Each row is a point. Each copy is the shape, with its points in the same order, turned, moved and blurred by noise. Some copies are also mirrored. Which?

Shape (6 x 2):
[[-2.81 -3.90]
 [-1.67  0.14]
 [ 2.91  1.93]
 [ 1.81 -0.15]
 [-1.39 -1.14]
 [-1.57  0.35]]
Copy 1 (6 x 2):
[[ 1.37 -5.00]
 [-0.33 -1.23]
 [ 1.38  3.73]
 [ 2.37  1.87]
 [ 0.52 -2.27]
 [-0.14 -0.36]]
Copy 1 is: only turned
Copy 2 (6 x 2):
[[-3.96 -2.89]
 [-2.27  1.05]
 [ 2.51  2.21]
 [ 0.98  0.14]
 [-1.99 -0.02]
 [-1.90  1.06]]
Copy 2 is: only turned
Copy 3:
[[ 2.20 -5.03]
 [-0.44 -2.15]
 [-0.44  2.48]
 [ 1.01  0.61]
 [ 0.69 -2.79]
 [-0.87 -2.08]]
Copy 3 is: only turned
Copy 4:
[[-2.87 -3.73]
 [ 0.62 -1.38]
 [ 0.66  3.33]
 [-0.91  1.98]
 [-0.59 -1.43]
 [ 0.88 -1.30]]
Copy 4 is: mirrored

Shape:
[[ 2.93  2.46  3.08  0.07]
 [-1.20  1.22  0.32 -2.30]
 [ 0.52  3.54 -1.53 -3.62]
 [-0.08 -0.97 -1.34  1.43]
 [ 2.73 -1.17  0.79 -1.39]
 [ 1.41 -0.88 -1.18 -3.43]
 [-1.52 -1.50  3.66  1.57]
 [ 0.94  5.09  2.62  0.57]
 [ 0.24  2.25  0.93  0.47]]
Copy 1:
[[-2.84  3.25 -0.87  0.46]
 [ 1.36  0.26  1.60 -1.74]
 [ 1.02  3.27  0.44 -4.38]
 [-0.24 -2.00 -2.51 -1.25]
 [-3.39 -0.52 -0.18 -2.09]
 [-1.28 -0.21  0.73 -4.61]
 [-1.00 -2.43  0.29  2.44]
 [ 0.30  4.67 -0.60  1.31]
 [ 0.34  1.53 -1.31 -0.42]]
Copy 1 is: mirrored
Copy 2:
[[ 1.57  2.18  3.10 -3.09]
 [-1.98 -0.02  0.04 -1.48]
 [-3.82  3.51 -0.94 -1.65]
 [ 1.38 -0.36 -0.70  1.43]
 [ 1.91  0.83 -1.05 -2.43]
 [-0.83  0.95 -3.35 -2.35]
 [ 1.22 -3.62  2.53 -1.40]
 [-0.75  2.84  4.98 -1.40]
 [-0.43  0.78  2.22 -0.73]]
Copy 2 is: only turned

Shape:
[[-1.48 -3.12 -1.08 -2.06  2.52  1.25  0.59 -0.83]
 [ 1.26 -0.65  0.56  1.37 -0.73  3.83  1.74  0.71]
 [ 1.52  2.09 -0.10 -1.78 -0.15  0.68 -1.54 -1.99]
 [-0.01  3.13 -1.00  0.57  1.62  0.96 -3.60 -2.04]
 [ 0.42 -2.31 -1.23  1.74  0.79  3.37  3.53 -1.74]
 [-0.64  1.85  2.13 -2.23  3.19 -1.57 -2.52 -1.26]
 [-1.03  1.63  1.50  0.55  4.30 -3.90 -1.59 -1.37]
 [ 3.63  0.57 -2.51 -1.38 -0.21  2.18 -0.18 -0.69]
 [-3.44  1.34  0.47  2.79  2.09 -1.31  1.58  2.12]
 [ 2.98  0.08 -0.75 -1.00 -2.39  1.10 -3.36 -2.52]
 [-0.40 -1.23  0.36  3.37  2.98  1.76  1.29  2.01]
 [-2.11 -0.76  1.30 -3.14  4.83 -0.72  0.04 -2.61]]
Copy 1, 12 rows:
[[ 1.25 -3.95 -1.79 -2.23  1.41 -1.00 -0.16  0.62]
 [ 2.68 -0.30 -1.43  0.63 -1.58  1.60  1.48  0.14]
 [ 2.84  2.19 -0.23 -0.16  1.14 -1.41 -2.34 -0.60]
 [ 2.30  1.89 -1.51  1.86  4.72 -0.51 -2.63 -1.20]
 [ 2.67 -2.23 -4.36 -0.93 -1.23  1.02  1.77 -0.27]
 [ 0.97  0.59  1.39 -0.80  4.84 -3.40 -0.21 -2.33]
 [-1.36  1.36 -0.62 -0.03  5.46 -3.85  1.65 -2.43]
 [ 4.41  1.56 -2.11 -0.75 -0.49 -0.99 -1.38  2.08]
 [-2.07  0.57 -0.96  0.11  3.61  1.96  3.62 -0.41]
 [ 2.79  1.42 -0.78  1.33 -0.35 -2.21 -4.55 -0.21]
 [ 1.09 -1.54 -2.32  1.36  1.81  0.67  4.28  0.45]
 [ 1.44 -2.45 -0.62 -3.24  4.07 -2.77  0.50 -3.04]]
Copy 1 is: only turned
Copy 2:
[[-4.34 -1.69  1.63 -2.04  0.12  1.49  1.47 -0.68]
 [ 1.74 -3.72  2.15  0.61 -0.32  2.10  0.78  0.94]
 [ 0.20  1.17 -0.06  1.30 -1.15  1.00 -0.12 -2.60]
 [-1.47  0.98 -0.84  2.98  1.40  2.15 -2.09 -2.60]
 [-0.64 -4.19  2.04  0.54  1.36  2.03  4.03  0.03]
 [-2.91  3.93  1.56  0.98 -0.14  0.68 -1.46 -0.73]
 [-3.62  4.16  0.86  1.90  2.51 -0.95 -0.64  1.14]
 [ 1.69 -1.89 -0.37 -0.75  0.11  0.52  0.79 -2.98]
 [-2.56  0.27 -0.17  1.33  2.38  2.51 -0.11  5.21]
 [ 0.08 -1.51 -0.70  2.07 -2.46 -1.06 -1.05 -3.73]
 [-1.08 -2.99  2.55  0.22  3.17  1.27 -0.13  3.05]
 [-5.38  3.07  2.88 -0.75  0.11  1.91  1.67 -0.96]]
Copy 2 is: only turned
